Each row is a point. The last column is the point's height on a tilted bowl or saddle (a function of degree 2), plus a little noise. Along how many of its main directions does it bend up, bend down or stay straight?
In the rows, 128 means zero.

Points (11 x 3):
[[105 119 136]
 [116 125 133]
 [174 124 157]
 [134 139 136]
 [123  92 151]
 [144  97 149]
 [102 106 143]
 [157 163 166]
 [194 104 184]
 [137 163 155]
 [ 64  99 177]]
Directions: 2 up, 0 down, 0 straight

Points (18 x 4):
[[152  79 137 127]
 [143 151 125 129]
 [171  54 161 143]
 [112 100 124  75]
 [171 111 120 124]
 [156  89 181 153]
 [118 126  80 101]
 [127 144 136 134]
 [ 81 160 104  76]
 [145  55  86  89]
 [147 120 166 150]
 [129 130  76 110]
 [ 98 112 161  55]
 [102 153 131 112]
 [145 127 133 139]
 [138  91 114 113]
 [132 151 181 156]
 [111 147 138 123]]
Directions: 0 up, 1 down, 2 straight

Points (16 x 4):
[[117 137 156 128]
 [ 87 121 101  98]
 [137  79  99 160]
 [130 145  91 134]
 [155 104 177 167]
 [166 131  76 133]
 [108  85 163 136]
 [116  82  90 144]
 [171 128 142  95]
 [143 149 146 114]
 [ 84 155 149 137]
 [ 83  97 155  89]
 [188 153 128  52]
 [117 185 130 168]
 [122 140 139 117]
 [119 122  81 141]]
Directions: 2 up, 1 down, 0 straight

Points (25 x 5):
[[102 151  50 139 102]
 [129 111 137 120 146]
 [107 150 125 151 158]
 [141 174 103 146 150]
 [100 141  86 151 137]
 [162 152 100 128 146]
 [132 150 125 149 158]
 [152 202 140 118 197]
 [146 157 143 146 165]
 [ 75 160  86 110 110]
 [104  67 106  72 161]
 [149 117 142 137 146]
 [ 91 149  86 162 136]
 [125 135 149 113 149]
 [ 87 129 129 158 160]
 [165 151 130  98 165]
 [176  92 111 110 144]
 [106  60 111 103 163]
 [135  33 109 161 186]
 [118 129 120 157 157]
 [ 92 177 118  70 136]
 [126  77 118 141 159]
 [129 102 178 123 127]
 [127 146 156 138 161]
 [125 158 106 126 148]]
Directions: 2 up, 2 down, 0 straight

Points (47 x 7):
[[ 73 107 136 191 192 146  48]
 [133 167 162 102  88 112  91]
 [100 166 108  96 155 107 124]
 [156 136  84 103 142 156 109]
 [165 185 164 151 116 143  99]
 [103  67 131 106 141 138 131]
 [138 105 125 144 106 123 125]
 [134 151 144 130 149 116 120]
 [128 190 137 134 137 124 116]
 [102  74 105 150 157 125 110]
 [119 111 131 100 128 135 129]
 [128 101 126 188 180 163  72]
 [145  95 173 143 122 148 111]
 [129 205  92 104 121  81 105]
 [127  86 114 133 136 112 129]
 [ 94  74 170 188  94  92  74]
 [118 132 155 138 113 115 114]
 [119 153 112 116 145 105 125]
 [127  80  99 137 135  82 120]
 [ 88 118 182 125 168 132  97]
 [131  91  96 121 106 114 120]
 [107 171 156 171 123 117 101]
 [171 165 135 119 124 128 110]
 [165 155 148 109  83 175 107]
 [ 57 134 105 156 125 145  67]
 [111  81 139 136  73 164 109]
 [136 116 153 160 125  92 121]
 [181  66 130 120  99 117 121]
 [153 130 157 157 141  96 120]
 [ 96 119 114 142  86 186  98]
 [161 126 129 152 147 111 123]
 [161 177 152 148 136 118 110]
 [121 101 157 177  86 129 100]
 [141 191 123 103  79 102  95]
 [185  92 145 138 152 148 104]
 [ 93 174  56 159 126 145  60]
 [118 103 111 133 107 148 121]
 [214 116 156 107 139 134  66]
 [126 126 155 141 150  87 123]
 [ 66 161 139 103 136  98 112]
 [167 142  74 118  93 145 110]
 [136  70 124  87 160 105 129]
 [138 215 138  84 178 166  70]
 [ 97 103 197 106 122 120  90]
 [111 133 120 155 111  96 109]
 [125 140 117 126 126 140 123]
 [121 129 156 151  90  84  96]]
Directions: 0 up, 3 down, 3 straight

Points (40 x 7):
[[ 68  87  81  82 110 109 116]
 [127 117 181 137 176 160 102]
 [152 108 123 135 118 126 121]
 [ 87  98 113 192 124 135  99]
 [149 135 121  97 126 103 120]
 [173 121 143 106 137 104 119]
 [169 144 170 100 114 127 130]
 [ 99 189 131  81 146  91  98]
 [131 130  86 125 110 151 102]
 [105 170 165 101 128 124 125]
 [162 142 155 132 223 120  71]
 [118 148 130 170 163  75 100]
 [ 78 107 127 142 144 116 128]
 [ 99 171 128 131 145 100 122]
 [108 111  94 110 101 122 122]
 [139 124 121  95 124  78 117]
 [151 123 112 165 154 121 105]
 [166 125 112 124 104 125 111]
 [123 154 167 138 112 135 133]
 [ 75 156 128 150 160 144 110]
 [112 113 104 135  70 104 116]
 [123 145 140 158 120 102 126]
 [132 170 122 178 128  99 102]
 [138 108 116 132 151 144 112]
 [119 126 131  82  65  75 107]
 [159 211  83 135 117  64  48]
 [102 141  23 113 132 143  68]
 [155 128 133  81 205 173  53]
 [131 106  72 174 108 115  89]
 [122 117 155 139  95 154 121]
 [172 133 131 139 131 142 116]
 [126 131 150 166 147 101 119]
 [ 97 139  93 145 167 130 110]
 [108 153 133 160 122 125 126]
 [215 104 132 119 114 157  90]
 [178 159  86  81  96 161  60]
 [154 128  99 118 160  87 102]
 [119 121 153 123  97 117 134]
 [155 138 116  81 114  60  94]
 [139 145 199 166 128  99 115]]
Directions: 0 up, 5 down, 1 straight
